Rows are points. The points of each table are mixes of a few directions, plus a little noise. How many directions does each table use, and how many do they share? Where both have some left over, give the other angles between the two spaces (their principal angles), to ten degrees, smallest first.

First:
[[-36 -43]
 [ 36  42]
 [-29 -33]
 [  8  10]
 [ 21  24]]
Second, 7 rows:
[[ 12  14]
 [ 16  19]
 [ 19  22]
 [ 37  43]
 [-27 -32]
 [ -5  -6]
 [-51 -60]]
Directions: first 1, second 1, shared 1

First (5 x 3):
[[-18   5  28]
 [ 53  -7 -50]
 [-17  -6 -15]
 [ -5   4  16]
 [-13   4  20]]
Second (4 x 3):
[[-60  -3  12]
 [ 28  10  25]
 [ 15  -2 -14]
 [ 16  -4 -22]]
Directions: first 2, second 2, shared 2

First, 5 rows:
[[-47  -3 -29  26]
 [ 56   3  33 -30]
 [-20 -11 -35  23]
 [ 19  -6  -5  -2]
 [ -8  16  36 -17]]
Second, 7 rows:
[[ 42   3  24  18]
 [-17  -6 -23  23]
 [ 31  -4   3  45]
 [  0  -5 -14  31]
 [ 16  12  38 -60]
 [-23   3  -3 -35]
 [-47  -2 -26 -23]]
Directions: first 2, second 2, shared 1; angles 60

First, 8 rows:
[[ -2 -18  28  -6  -4 -24]
 [  9  27 -44  19   0  35]
 [ 14  -5   7  22 -24 -15]
 [-23  30 -48 -32  51  60]
 [ 18 -19  30  25 -36 -39]
 [ 15 -15  24  21 -30 -31]
 [ -9 -21  32 -17   4 -24]
 [-20  18 -28 -29  40  38]]
Second:
[[-35  13 -19 -53  38  11]
 [ -1  39 -58   6 -22   2]
 [ -4   1  -1  -5   4   2]
 [ 34 -13  18  52 -37 -11]
 [-30   8 -11 -47  35  10]
 [ 30 -16  23  45 -31 -10]
 [  5 -33  49   2  12  -3]]
Directions: first 2, second 2, shared 1; angles 40

First:
[[-32  22  -6  55   7 -21  17 -30]
 [  4  29 -11 -21 -16  23 -43  28]
 [ -8 -13  50  -9 -42   2  22 -10]
 [  2 -20  24 -10 -18  40 -31   1]
 [ 12 -12 -22  24   7   0  -1   4]
 [ 22 -20   3  14 -30 -37  58   9]
 [-19   1 -16  25  42   7 -16 -24]
 [  5  -8  -2   4  -2   3  -1   2]
 [  1  -4  -7 -30  37   8 -16  -2]
 [ 12  23 -13 -51  13 -24  12  22]]
Second (8 x 8):
[[ 10  -6  33 -60 -46 -38  54  -6]
 [ 11  14  -9  16  23 -18 -10 -14]
 [-23 -24  14 -44 -12  43  17  45]
 [  4   1 -22  17  31  20 -36   4]
 [ 11   2  -2  10 -17 -15  -5 -22]
 [ -9  10  12   6   6 -14  23   3]
 [ 13   6 -10  13   6 -13 -15 -19]
 [-17  -3 -14  42   8  35 -27   8]]
Directions: first 5, second 4, shared 2; angles 30, 80

First:
[[  2 -11  -3  12   5   9  11  10  -4]
 [  5  32 -24 -15  -2 -30 -27 -16 -18]
 [-10 -27  38   1  -5  28  20   7  31]
 [  3   1  -9   5   3  -3   0   2  -8]
 [ -4   5  11 -12  -6  -3  -7  -8  10]
 [ -7  17  18 -28 -12 -12 -20 -21  18]
 [ 11 -19 -30  38  17  11  23  27 -29]]
Second (10 x 9):
[[ -2  -3 -11   2  -1  -3  -5  20 -14]
 [  3   5  20  -2   0   5   9 -33  24]
 [  3   5  26   1  -2   6  12 -36  31]
 [  9   9 -32 -36  23   3 -11 -15 -33]
 [  5   5 -21 -21  14   1  -7  -5 -22]
 [ -7  -6  40  31 -21   0  15  -4  42]
 [  1   0 -16  -8   5  -1  -7   9 -17]
 [ -4  -5   2  12  -8  -3   0  18   0]
 [ -7 -11 -27  12  -7 -10 -14  60 -34]
 [ -1   1  20   8  -6   2   8 -15  23]]
Directions: first 2, second 2, shared 0; angles 40, 60

First (10 x 11):
[[ -7  -3  14 -14  15  -9  -3  -1  -8 -48   3]
 [ -3   7 -22  39 -40  25  32 -14   2   8  11]
 [-18  34  16  -5  22  19 -10 -10  12  37 -15]
 [  2  11  -6   5  -1   9  -7   2  12  60 -10]
 [ 11   6  -8  21 -19  -1  22 -12 -12  40   6]
 [ 19 -21  19 -33  29 -46 -13   7 -26 -18   3]
 [  1  -7   8   0  -1 -14  18 -10 -22 -51  14]
 [ 13 -27   7 -32  22 -30 -27  22  -4 -25  -3]
 [-21  23  -7   3   4  38 -22   8  40  38 -20]
 [  1 -20 -22  16 -30   9  10   8   7 -40  11]]
Second (10 x 11):
[[ -5 -34  19   6  13 -41  19   8 -43  27 -23]
 [ 25 -26 -26  -2 -14  35 -49   5  13   7  -6]
 [ 34  -6 -11   4  11  56   2   0  33   7 -15]
 [ -9 -23 -17  -6 -29 -24 -58   5 -23   0   9]
 [ 20  12  15   8  33  34  56  -3  25   8 -19]
 [-14  38  -9  -6 -15   9 -10  -8  24 -29  28]
 [-10 -18   7   0  -3 -32  -5   4 -28  10  -5]
 [  0  10   4   1   6   6  14  -2   7  -3   1]
 [-14  40   8  -2   3   1  27  -9  18 -21  18]
 [-27   7  10  -2  -7 -44   4  -1 -25  -6  12]]
Directions: first 4, second 3, shared 0; angles 40, 40, 70

First (10 x 14):
[[-14  15  -7  -8 -16  -3   6  32   2 -17  -6  -3  23   0]
 [ -4   3   6  -5  -3   4  -1   5  -6   5 -14   8   9   3]
 [ 13 -14  17   4  16   9  -9 -33 -11  26 -11  15 -15   4]
 [ -4   4   3  -4  -4   2   0   8  -3   0  -9   4   9   2]
 [ 17 -18  19   6  20   9 -11 -41 -11  30  -9  15 -22   4]
 [  9 -10  11   3  11   6  -6 -22  -7  18  -7  10 -10   3]
 [ -2   4 -18   5  -5 -10   7  12  14 -21  25 -20  -4  -6]
 [  5  -2 -24  12   0 -13   8   1  21 -24  42 -28 -18 -10]
 [-14  14  -5  -9 -15  -2   5  30   1 -14  -8  -1  22   1]
 [ -4   4  -1  -3  -4   0   1   9   0  -4  -3   0   7   0]]
Second:
[[-16  19 -41   8 -12 -30  21  32  20 -60  32 -35  -7 -16]
 [  0   0   0   0   0   0   0   0   0  -1   0   0   0   0]
 [  4  -6  11  -2   3   8  -6  -9  -5  16  -8   9   2   4]
 [ 11 -12  13   0   5  13  -9 -16  -1  25   2   7  -1   6]
 [  3  -2  -9   4  -1  -3   2   1  10  -7  20 -12  -5  -3]
 [ -2  -1  20  -7   4   9  -6  -7 -18  20 -34  23   8   7]
 [  2  -4  19  -5   4  11  -7 -10 -14  22 -25  20   6   7]
 [ -4   5 -13   3  -3  -9   6   9   8 -18  13 -12  -3  -5]
 [  1  -1   0   0   0   1   0  -1   0   1   1   0   0   0]]
Directions: first 2, second 2, shared 1; angles 40

First (9 x 18):
[[  2 -19  -2  -1   4   1   5  11  -6 -18   4  24  24 -22 -10  -7   4 -17]
 [  3 -12  -1   4  -3   0   6  10  -3 -12  -2  16  22 -17  -5  -4   1 -15]
 [-15  -1 -14 -21  18  -4 -12 -30  -2  15  20  -6 -45  24   7  16  -6  16]
 [-11 -20 -13 -24  28   1 -10 -19  -8  -5  27  16 -26   3  -6   2   3   4]
 [-15 -14 -16 -27  28  -2 -13 -29  -6   5  28   8 -41  15   1  11  -3  11]
 [ 18  23  24  16  -4  10   0  20   8  -3 -17 -24  10   2  -7 -27  16  15]
 [ 17   4  16  23 -19   4  13  32   3 -16 -22   4  47 -24  -7 -18   8 -16]
 [ 19  17  24  14   2  11   0  23   6  -9 -13 -17  14  -4 -11 -32  20  13]
 [-19  23 -18  16 -53 -21  10 -18   9  42 -26 -22  -5  25  38  59 -42 -10]]
Second, 8 rows:
[[-17   3   4 -23  11  -3  27  35   3 -21  39   2 -58 -27 -17  -1  10  10]
 [ 10  -2  -2  14  -6   2 -16 -20  -2  12 -23  -2  34  16  10   1  -6  -6]
 [-16   3   4 -21  10  -3  25  31   3 -19  35   2 -53 -25 -16  -1  10   9]
 [ -9   2   2 -12   6  -2  15  18   1 -11  20   1 -31 -14  -9  -1   6   5]
 [ 18  -3  -4  24 -11   3 -28 -35  -3  21 -40  -2  60  28  18   1 -11 -11]
 [ 13  -3  -3  18  -8   2 -21 -26  -2  16 -30  -2  45  21  13   1  -8  -8]
 [ 12  -2  -2  16  -8   2 -19 -24  -2  14 -26  -2  40  19  11   1  -7  -7]
 [-11   2   2 -15   7  -2  17  22   2 -13  25   1 -37 -17 -11  -1   6   6]]
Directions: first 3, second 1, shared 0; angles 60

First (10 x 20):
[[ 22  14  10 -11  -8  -5  23   1   3  -6   7   4  -6  -8 -10  -1   1  -3
   19  19]
 [ 16   6   4  -5  -3   2  15   9  -6  -2   5   8   0   4  -8  -2  -1   1
    4   4]
 [-36 -29 -22  22  16  14 -39   8 -16  13 -12   0  15  25  15   0  -5   9
  -44 -42]
 [  7  11   9  -9  -7 -10   9 -13  14  -6   2  -7  -9 -18  -2   1   4  -6
   22  21]
 [-14 -14 -11  11   8   9 -16   9 -12   7  -4   3   9  17   5  -1  -4   6
  -24 -23]
 [-10   2   1   0  -1  -7  -8 -15  14  -1  -3 -11  -5 -14   6   2   4  -4
   10   9]
 [ -3  -5  -4   3   3   4  -4   5  -6   3  -1   3   4   8   1  -1  -2   3
   -9  -9]
 [ 42  20  15 -16 -10   1  41  17  -8  -7  13  16  -3   2 -20  -3  -2  -1
   19  19]
 [-21 -13  -9  10   6   3 -21  -3  -1   5  -6  -5   4   5  10   1  -1   2
  -16 -16]
 [ -3   8   6  -5  -5 -12   0 -19  19  -4  -1 -12  -9 -21   3   2   6  -6
   21  19]]
Second, 11 rows:
[[ 10 -14   5  -7   2  -4  16   0  10  17  -7  -8   2   1 -11  -9  -5   0
   -3   7]
 [ -7  -4  -3  -3  11  -2  10   0 -11 -13  14   9  12  17   4  -2 -13  13
   11 -20]
 [-22   2  10   3  13  -5   1  -4 -12  -7  -4  -4   0  17  -9   4  11  10
    1  14]
 [ -1  14 -13   0 -10   6 -12   0  -3  -2  14  12  -8 -16  19   9   9 -14
   -4  -4]
 [ -6   2  -9  -7   4   0   9   0  -9  -4  19  15   4   4  12   2  -2  -2
    2 -11]
 [  3  -6   2  -4   5  -2   3   0  10 -15  -9   7  19  14  -6  -9 -17  10
    6  -7]
 [ 16  33 -24  10 -27  15 -23  17  -6  10  -1  19 -25 -25   6  11  27 -60
  -42  21]
 [  9 -17   3 -16  -2  -5  14  -9  19  18   4  -6   3 -14   8  -8  -9   9
   10  -3]
 [ 23 -19  23  24  -4   2  -6   4   2  16 -19 -50 -17 -11 -24  -3 -14  25
   17 -16]
 [-12  11   5   3  -2   0 -20  -4   9 -15 -19   2   3   2  -4   5  12  -1
   -5  23]
 [-14  -3   2  -4  10  -4   9  -5  -7  -5  10   4   5  11   3   1   0  10
    7  -3]]
Directions: first 2, second 6, shared 0; angles 30, 70

First:
[[-56   1   9  14 -25  -9  49  42  58  26  52   3 -39 -20  -1   0  14  26
   12   7  41 -38 -24  22]
 [  4   0  -5  -5   3  -5  -3  -3 -12  -2  -3  -3   8   6  -1   1  -7  -7
   -7   3 -10   3   2  -5]
 [ 30   0  -9 -12  15  -1 -26 -23 -41 -14 -27  -5  27  16  -1   2 -15 -20
  -14   0 -30  21  13 -16]
 [ 32  -1   7   7  11  24 -30 -24  -7 -14 -31   8   6  -4   2  -3  11   2
   12 -15  -2  22  12  -1]
 [-43   0  13  17 -21   1  36  33  57  20  38   7 -38 -23   1  -2  20  28
   18   1  43 -29 -18  21]
 [-34   0   2   4 -14 -11  31  26  29  16  32   0 -20  -8   0   1   4  12
    3   7  20 -23 -15  11]
 [ 15  -1   3   4   4  12 -14 -11  -2  -7 -15   5   2  -3   2  -2   6   2
    7  -8   1  10   5   0]
 [ 50   0 -11 -14  23   5 -44 -38 -57 -23 -46  -4  38  21   0   1 -16 -26
  -14  -4 -41  34  21 -22]
 [ 30   1 -17 -23  18 -15 -25 -23 -60 -14 -26 -12  39  28  -2   4 -28 -33
  -28   8 -47  21  14 -23]
 [ 17  -1   8   9   4  19 -17 -12   6  -7 -18   8  -2  -8   2  -3  13   7
   13 -12   8  11   6   2]
 [-45   0  -1   0 -18 -21  41  34  28  20  44  -5 -20  -5  -2   2  -2   9
   -4  14  18 -31 -18  10]]
Second:
[[ 32  22  20  -1  21  23 -21  -1 -12  -8 -13  -7 -21   0  -8   8  26  20
   32  15  10  27  12  11]
 [ 14 -11  -8  18  19   4 -15 -17  16  -3 -16   8   6 -30  35 -29  -1  12
   12  -8  10  27   2 -18]
 [-21   1  -7  -8 -28  -1  -3   2  -2   3  21  18   5  18 -30  22   2 -14
  -18 -18 -20 -35   0   7]
 [ 16  14  14   5  15  20 -23  -1  11 -12  -3   2  -7 -10   1   8   2   5
   30   3  -8   6   8 -19]
 [-19 -11 -15   4 -48   2  -3  -8 -11   2  33  29  14  22 -41  15   7 -14
  -39 -32 -23 -43   4  31]
 [ 33   2  36  22  32  26   9   6  18 -26 -21 -43  -2 -20  25  -9 -28   3
   38  29   8  20   4 -19]
 [ 21 -24  18   5  11  -1  42  -7  -8  -2 -58 -40   1   0  27 -25  -3   4
   -7  11  48  35  -9  29]
 [-40  -5 -27 -17 -30 -32  15   9 -12  20  35  17   8  20 -20  10  -3 -14
  -40  -9 -16 -33  -9   9]
 [-56  10 -28 -40 -23 -29 -12   9   9  25  15  43   2  20 -21  32   7 -23
  -19 -29 -24 -41 -13 -30]
 [ 18   2  -3  12  32 -13  12   7  -9   1   8 -27  -6 -21  33 -31  -9  22
   11  38  15  37   1  -2]]
Directions: first 2, second 6, shared 1; angles 90

First:
[[  0   1   7  13  28  -8  -1   4 -22   5  -7   1   9  12 -22 -11   4  29
   -7   1  -1  -1   0 -17   0  -9  -6  -3 -26 -10   3  -4]
 [ -4  -4  -7   7  -4   3 -10   2 -14   1  14  20  -6  -5   2  14  -6   0
   25   8  27  -3   6  13  18 -11 -15   9   2   4   2   6]
 [ -8  -3  -1  22  25  -4 -20   4 -53  11  15  29   3   1 -20   8  -5  38
   34  16  43  -5  12   2  30 -27 -28  11 -27  -3   7   4]
 [ -4  -8 -12  13  -3   4 -13   5 -17  -2  18  32  -8  -4   1  20  -8  -3
   35   9  37  -6   8  19  25 -16 -25  13   1   4   3  11]
 [ -8  13   4 -42 -51  11  -2 -23  24   9   6 -31  -9 -34  40   7  -3 -25
   -2   6 -12  11   4  18 -11  23  35   1  46  22  -7  -9]
 [ -6  17  19 -28  -8  -2   3 -18  -2  17 -11 -41   8 -15   8 -18   7  18
  -25   3 -27  11   1 -14 -20  16  35  -8   6   6  -4 -18]
 [ 17 -16 -13  28  22  -5  19  24  34 -27 -14  18   1  36 -18  -4   3 -26
  -19 -23 -19 -10 -16 -10 -11  -2 -20  -7 -15 -19   2  14]
 [  7  -6  -4  15  16  -4   8  11   8 -10  -7   8   3  18 -13  -5   2  -3
   -9  -9  -8  -5  -6  -8  -4  -3 -10  -4 -13 -10   2   5]
 [ 11  -7  -7   2  -5   1  18   9  43 -18 -11  -3  -3  15   3  -3   3 -34
  -22 -18 -27  -3 -13  -2 -18  12   3  -7   9  -6  -3   6]
 [ -8  14  13 -30 -21   3  -2 -19   0  15  -2 -32   1 -22  18  -7   2   6
  -10   7 -14  10   4  -1 -11  15  31  -3  18  12  -4 -14]]
Second:
[[ -9 -10  -7 -14  -4  25 -26  -1 -33  24   9   6   0 -15  13   5  -6  32
    3  14  21   0  -6   1  31  -8 -10   0   6  21   7 -29]
 [  4   5   3   6   1 -12  12   0  15 -11  -5  -2   0   8  -6  -2   3 -15
   -2  -7 -10   0   3   0 -15   4   4   0  -3 -10  -3  13]
 [  7   9   5  11   3 -20  21   0  25 -19  -7  -5   1  13 -11  -4   5 -25
   -2 -12 -17   0   4  -1 -24   7   6   0  -5 -17  -6  23]
 [ -4  -4  -3  -5  -1  11 -11  -1 -13   9   4   3   0  -6   6   2  -2  13
    1   7   9   0  -3   0  13  -3  -4   0   2   8   3 -12]
 [ 18  20  13  25   7 -48  49   3  60 -44 -17 -11   1  28 -24  -9  11 -59
   -5 -27 -41  -1  10  -2 -58  15  17   0 -11 -39 -14  54]
 [ -1  -1   0  -2   0   2  -2   0  -3   2   1   1  -1  -2   1   0   0   3
    0   1   2   1   1   1   2   0   0   0   1   1   1  -2]
 [  2   2   1   2   2  -4   4   0   4  -3  -1  -1  -1   3  -1  -1   0  -4
   -1  -2  -3   0   1   0  -5   1   2   0  -1  -3  -1   4]
 [-14 -16 -11 -21  -6  41 -42  -2 -51  37  15  10  -1 -23  21   8  -8  50
    5  23  34   1  -8   2  49 -12 -13   0   9  33  12 -46]
 [  8   9   6  11   4 -23  24   1  28 -21  -8  -6   0  13 -12  -5   6 -28
   -3 -13 -19  -1   5  -1 -28   7   8   0  -6 -18  -7  27]
 [-10 -11  -7 -15  -4  28 -28  -2 -35  25  10   7   0 -16  15   6  -6  35
    3  16  24   0  -6   1  34  -9 -10   0   7  23   9 -31]]
Directions: first 3, second 1, shared 0; angles 40

First, 9 rows:
[[ -3  -1  -1   2   2  -6  -3   3  -3   6  -7  15  -3  -2   0   3   5   0
    1   3   5  -8  -7   0   4  -5 -15   1   5   5   5  -7]
 [  6   2   1  -3  -3  11   5  -5   4 -10  11 -25   5   3   0  -5  -9  -1
   -2  -4  -8  13  12   0  -6   8  25  -2  -9  -8  -9  12]
 [-12  -5  -3   6   6 -24 -10  11 -10  22 -24  55 -12  -7  -1  11  20   2
    4   9  18 -28 -26   1  13 -19 -55   4  20  18  20 -26]
 [  8   3   2  -4  -4  15   6  -7   6 -14  16 -35   7   4   0  -7 -13  -1
   -2  -6 -12  18  16   0  -8  12  35  -2 -13 -12 -13  17]
 [ 10   4   2  -5  -4  19   8  -9   8 -17  20 -44   9   6   0  -9 -16  -1
   -3  -8 -15  23  21   0 -10  15  44  -3 -16 -14 -16  21]
 [-13  -5  -3   7   6 -26 -11  12 -11  24 -26  60 -13  -7  -1  12  22   2
    4  10  20 -31 -28   0  14 -20 -60   4  22  20  21 -28]
 [  8   3   2  -4  -4  15   6  -7   6 -14  16 -35   8   4   1  -7 -13  -1
   -2  -6 -12  18  17   0  -8  12  35  -2 -13 -12 -13  17]
 [-11  -4  -3   6   5 -21  -9  10  -9  19 -22  48 -10  -6  -1  10  18   1
    3   8  16 -25 -22   0  11 -16 -48   3  18  16  17 -23]
 [  9   3   2  -5  -4  17   7  -8   7 -15  17 -39   8   5   1  -8 -14  -1
   -3  -7 -13  20  18   0  -9  13  39  -3 -14 -13 -14  18]]
Second:
[[-17   4   9 -20  45  18   5 -30   7 -31  22 -22  36   3  22  -1  13  47
    5 -19   2  -4   8  18 -18   7  -6 -19 -24  -2 -10  13]
 [ -1  -1   1  -9   4   9  -3   0  -6  -7  19 -14   2   2  -2   0  -3   5
    1  -9   0   5   8  11  -4   4  13  -8 -12   1  -8   7]
 [ -4   4   1  17   6 -17  11 -11  19   6 -42  29   8  -3  12   0  13   3
   -2  15   2 -14 -19 -21   6 -10 -39  13  23  -4  19 -14]
 [  5  -8  -5  24 -13 -27   8  -2  14  15 -42  29   1 -12  15   3  -3  -5
    2  26  -6 -17 -18 -36  -5 -11 -28  18  25  -2   4 -17]
 [ -4   5   4 -11  11  12  -2  -3  -3  -9  16 -12   4   5  -4  -2   5   7
   -1 -12   3   6   7  16   2   5   7  -8 -11   0   0   7]
 [ -1   7   1  24  -2 -23  12  -5  22  15 -56  41  -1  -2   5  -1  16  -9
   -5  21   4 -14 -25 -25  17 -13 -46  21  34  -5  30 -20]
 [ 13 -18  -9  -8 -28   5 -14  19 -25   3  40 -27 -15  -7  -6   4 -32 -12
    7  -3 -11  10  20   1 -20   7  49  -7 -19   6 -36  11]
 [ 10  -5  -6  11 -25 -10  -3  16  -4  16 -10  11 -18  -3  -9   1 -10 -23
   -1  11  -3   1  -3 -12   5  -4   5  10  11   2   1  -6]
 [  5  -5  -2 -10  -9  10  -8  10 -15  -2  29 -20  -8   1  -8   1 -12  -5
    2  -9  -3  10  14  12  -6   6  29  -8 -15   4 -15   9]
 [ -5  16   7 -18  10  24  -5   6  -8  -7  25 -15 -10  16 -25  -5  13  -7
   -8 -22  11  19  10  36  22   8  15 -11 -12   1  15  11]]
Directions: first 1, second 3, shared 0; angles 40
